Each row is a point. Before rounding, the points of a table are all equally far from one centre. They may lie mostly on one side of it. Write the centre, to within rounding.
In the rows, 128 means zero.

Points, 7 rows:
[[130 168 108]
 [108 147 173]
 [101 163 127]
 [192  91 135]
 [119 166 108]
 [120 164 157]
 [108 165 118]]
Centre: [134 111 131]

Points:
[[115  91  92 105 119 146  83 137]
 [102  89 118 115 115 124  82 175]
 [111  92 127 111 103 105  76 162]
 [106 107  94  95  85 126  83 150]
 [144  90 111 102 106 149 103 150]
 [112 105  87 109  94 111  91 175]
 [ 95 110  96 111 105 101  75 123]
 [123 132  88  99  95 115  97 169]
 [ 95 115  76 128 111 109  84 131]
 [126 121  83 110 111 118  76 142]
 [108 118  93  92  96 103 105 178]
 [113 109 124 112 102 135  69 153]
 [113 134 113  90  89 122  99 172]
 [ 96 117 103 135  84 125  86 163]]
Centre: [110 112 114 116 114 118 119 141]

Points, 21 rows:
[[ 92 165 159 140 101  92 129 130  74 112 103  88 158 124]
 [122 168 157 166  91  81 128 147  90 120  98 133 129 135]
 [101 147 187 115  97 133 124 137  94 138  93 130 138 121]
 [121 186 163 116 105  97 119 113  61 110 116  90 121 129]
 [125 158 127 129  89 102 148 132  46 124  89 105 138 138]
 [109 186 144 141  94 106 119 131  53 125  95  97 140 154]
 [107 164 145 159  91  86 135 118  87 122 105  95 109 124]
 [114 170 155 140  95 104 127 117  83 138 109  68 134 130]
 [104 195 134 126  84 128 110 109  90 140  98 106 128 137]
 [115 169 162 142  93 125 144  98  67 111  96 115 129 149]
 [106 174 166 160  93  99 131 116  65 110 100 118 152 129]
 [135 189 152 131 103  92 136 136  60 121 103 111 149 156]
 [129 176 132 153  92 109 141 132  51 114  92  86 140 123]
 [108 167 169 143  89 106 127  99  93 132 100 106 135 136]
 [121 163 174 152  75 121 141 128  82 112  95 108 119 145]
 [145 160 169 123 104  92 123 120 104 121  89 121 136 132]
 [131 176 162 153  83 107 134 130  76 109  98  94 153 147]
 [127 131 180 128 107 112 123 125  84 107 115  91 108 143]
 [109 157 161 135  83 109 118 119  69 131 108  96 109 155]
 [124 191 142 152 105  70 127 143  96 124 127 112 145 112]
 [102 167 153 139 105 112 128 116  66 136  77 117 143 150]]
Centre: [121 160 138 135 113 128 125 141  84 120 124 119 132 124]
